Each row of a before or after table is a point. One or more steps were done to the points. Then noise was added and the rows were shuffled. The steps act on columns, c1 being the first. Name the steps. A step turns or swaps two columns, mirrors them in a line or flattens them onto one, adds a multiple of one to another, or multiplies or shifts one. Angles are multiples of 10 degrees, from the lower column toward the higher: turns from -170 to 170, lines from 10 to 170 but not 90. Use the fewest steps. Two steps may share a column if one is a turn and the other turns, adds or multiplies; they go together, in the order done. Otherwise the lowest column goes first.

Before, 9 rows:
[[ 5.2  6.2  0.4]
 [ 1.1 -3.8 -4.0]
 [-1.8  5.7  3.3]
 [12.0  6.9  0.9]
 [-1.6 -6.2  3.7]
 [ 2.8 -0.8 -0.6]
 [ 2.5  3.3 -2.0]
 [ 3.6 -2.7 -1.4]
 [-0.5 -3.5 -1.5]]
After:
[[-2.2  6.3  4.9]
 [-2.7  5.5 -2.6]
 [ 3.4 -3.8  2.4]
 [ 0.0 -2.6  3.9]
 [-4.9  6.9 10.7]
 [-0.5 -1.0  2.9]
 [ 1.5 -3.4  0.0]
 [ 1.0  3.2  3.0]
 [-2.6 -6.4 -2.8]]
Steps: turn c1 and c3 by 110 degrees

Before:
[[ 3.3 -2.6 -4.1 -0.7 -6.5  1.5 -1.6 -1.2]
 [ 1.2  2.2 -2.4  6.1 -5.0 -5.1 -2.9 -2.1]
 [ 4.1 -0.7  1.8 -0.5 -5.8 -0.6  0.0  2.9]
 [ 3.6  0.8  1.0  1.0  4.1 -0.8  4.2  5.1]
 [ 2.7 -1.2  2.6  4.6 -0.2  0.9  2.7 -4.1]
 [ 4.5 -2.9 -2.2  3.5  0.7 -8.8 -0.3  2.7]
 [-1.8 -1.2  1.8  3.4 -0.1 -5.2  0.2  2.5]
 [-3.4 -0.1  1.4 -1.8  4.5 -5.7  1.9 -0.4]
 [ 4.5  2.6 -1.9  4.9 -2.5 -7.9  3.8  2.5]
 [-6.8 -0.9 -4.9  0.9 -1.2 -3.6  3.4 -3.7]]
After, 10 rows:
[[-3.0 -2.6 -4.1 -2.2  5.7 -1.9  3.6 -1.5]
 [ 4.4  2.7 -1.8 14.8  3.6 -8.0 -2.7  2.4]
 [ 6.6 -0.1  1.3 -5.3 -3.5  0.3 -3.2 -0.6]
 [-2.0 -1.3  2.5 13.8  1.3 -1.9 -2.3 -4.2]
 [ 5.4 -1.2  1.8 10.1  0.1 -1.2  0.0  2.4]
 [-1.2  0.9  1.2  2.9 -2.4 -3.4 -5.4  5.3]
 [ 5.3 -2.8 -2.3 10.3 -0.9 -8.1  0.0  2.9]
 [-1.4 -0.7  1.9 -1.4  5.5 -3.8  2.0  3.0]
 [ 3.6  2.3 -2.4 18.4  3.6 -3.6  4.2 -2.0]
 [ 6.4 -1.0 -5.0  2.7  2.3  4.1 -2.7 -3.6]]
Steps: mirror c1 and c6 in the line at 120 degrees; multiply c4 by 3; turn c5 and c7 by -160 degrees
